Rows are points. The points of each table are mixes of a few directions, plus a little noise. Count the directions of each table, and those that both share. Where both have some left over, give the other angles between the two spaces (their principal angles), to ten degrees, smallest first.

First (4 x 3):
[[ 0.1  0.5  0.4]
 [-0.8 -8.9 -6.6]
 [ 0.7  7.6  5.6]
 [ 0.1  0.9  0.6]]
Second (5 x 3):
[[ 6.0  7.8  2.3]
 [ 1.9 -3.1 -3.7]
 [-3.8 -1.9  1.0]
 [ 3.7  3.0 -0.1]
 [-7.6 -5.8  0.4]]
Directions: first 1, second 2, shared 1

First (10 x 8):
[[  4.5  -2.0  -7.4   0.0   2.9   3.3   3.6   1.0]
 [ -1.1   1.7   3.4   2.7  -0.3  -4.4  -2.7   1.1]
 [ -4.7   2.7   8.5   1.4  -2.9  -5.3  -4.6  -0.4]
 [  1.0  -1.0  -2.5  -1.5   0.5   2.6   1.6  -0.6]
 [ -0.7   2.1   3.6   4.3   0.1  -5.8  -3.5   1.9]
 [ -4.9   0.8   6.2  -3.3  -3.7   0.6  -1.6  -2.8]
 [  7.4  -0.4  -8.5   6.8   5.8  -2.9   1.3   5.0]
 [  3.2  -5.5 -10.8  -9.8   0.6  14.8   9.2  -4.2]
 [ -3.8   1.3   5.8  -0.7  -2.5  -1.8  -2.4  -1.2]
 [ -0.7   0.6   1.5   0.4  -0.4  -1.1  -0.8   0.1]]
Second (8 x 8):
[[  5.7   2.5   4.3  -0.9  -1.1   1.4   3.5   3.0]
 [  4.9   3.8   2.0  -1.1  -1.0  -1.9  -4.6  -0.9]
 [  3.5   2.5   7.3   3.0   1.5   1.8   4.5   7.3]
 [ -9.3  -5.2  -6.3   0.0  -2.7  -5.3  -1.1  -6.2]
 [ -5.0  -4.0 -11.2   2.5   3.3  -3.0  -5.1  -4.2]
 [ -3.8  -5.1  -9.2  -2.7  -0.6   1.4   1.8  -5.1]
 [  4.0   2.9   4.9   0.6  -0.8  -0.8   1.1   2.9]
 [  0.1   2.8   8.1  -1.5   1.4   6.4  -0.1   3.2]]
Directions: first 2, second 5, shared 2

First (10 x 14):
[[ 6.0 -2.3 -0.8  2.1 -8.5  6.0 -0.3  4.4  3.3 -1.0 -1.5 -0.9 -3.3  7.4]
 [-5.0 -5.4 -5.0  6.1  4.5 -1.7  5.4 -5.8 -2.9  0.9  3.2  2.3 -1.2 -4.3]
 [-7.3 -1.8 -2.4  2.1  9.0 -5.4  3.5 -6.8 -4.1  1.2  2.9  2.0  1.6 -8.0]
 [ 2.6  2.0  1.9 -2.2 -2.7  1.3 -2.2  2.8  1.5 -0.5 -1.4 -1.1  0.2  2.6]
 [-5.0  1.1  0.0 -0.9  6.9 -4.6  0.9 -3.9 -2.8  0.8  1.5  1.0  2.2 -6.0]
 [ 1.2  8.2  6.5 -8.7  1.4 -2.8 -6.0  3.6  0.6 -0.3 -2.6 -2.0  3.8 -0.6]
 [-7.3  6.3  3.8 -6.4 11.6 -8.9 -2.1 -4.2 -4.1  1.1  0.6  0.3  5.8 -9.6]
 [ 3.4 -4.2 -2.7  4.4 -6.0  4.8  1.9  1.6  1.9 -0.5  0.0  0.2 -3.4  4.9]
 [ 5.3 -0.4  0.5  0.4 -7.3  4.7 -1.4  4.5  3.0 -0.9 -1.7 -1.2 -2.1  6.2]
 [ 5.9 -3.3 -1.7  3.3 -9.0  6.4  0.4  4.0  3.3 -0.9 -1.2 -0.7 -3.7  7.6]]
Second (10 x 14):
[[  2.3  -1.4  -1.0  -0.5   0.5   0.4   2.1   3.9   0.6   7.1   3.7  -0.7
    5.3  -3.9]
 [  0.7  -0.9  -0.9   8.2   0.9  -2.9  -3.1  -1.0  -0.5 -10.9  -5.3  -2.9
   -3.5  -0.6]
 [ -3.3  -1.7  -0.9  -8.1  -0.7   0.0   5.8   1.9   5.8  10.5   0.5   3.6
    3.2  -2.3]
 [  0.3   2.6  -0.3  -2.2   1.2   0.8  -5.3  -5.1  -1.0  -7.5  -2.1   0.0
   -8.8   4.3]
 [  4.9  -0.4   0.3   2.5   0.4   1.8   0.6   4.9  -3.9   7.2   7.3  -2.1
    7.6  -3.2]
 [  2.0   1.3   0.2   4.9   0.9  -0.3  -4.8  -2.2  -3.2  -8.7  -1.6  -2.4
   -4.3   2.0]
 [ -0.5   2.2   1.0   1.3   0.0   0.3  -4.0  -4.2  -2.4  -8.1  -2.2  -0.3
   -6.0   4.4]
 [ -1.3   0.3   2.5  10.5  -1.6  -1.9  -1.7  -1.8  -4.3 -11.3  -4.0  -2.1
   -0.8   2.7]
 [ -4.3   0.5   2.6  -7.2  -2.9   2.2   5.8   0.6   0.7  10.2   3.4   4.3
    4.9   1.9]
 [ -0.8  -2.7  -3.3  -9.4   1.2  -0.6   4.7   3.1   8.1  11.7   0.6   2.5
    2.2  -5.2]]
Directions: first 2, second 4, shared 0; angles 70, 80
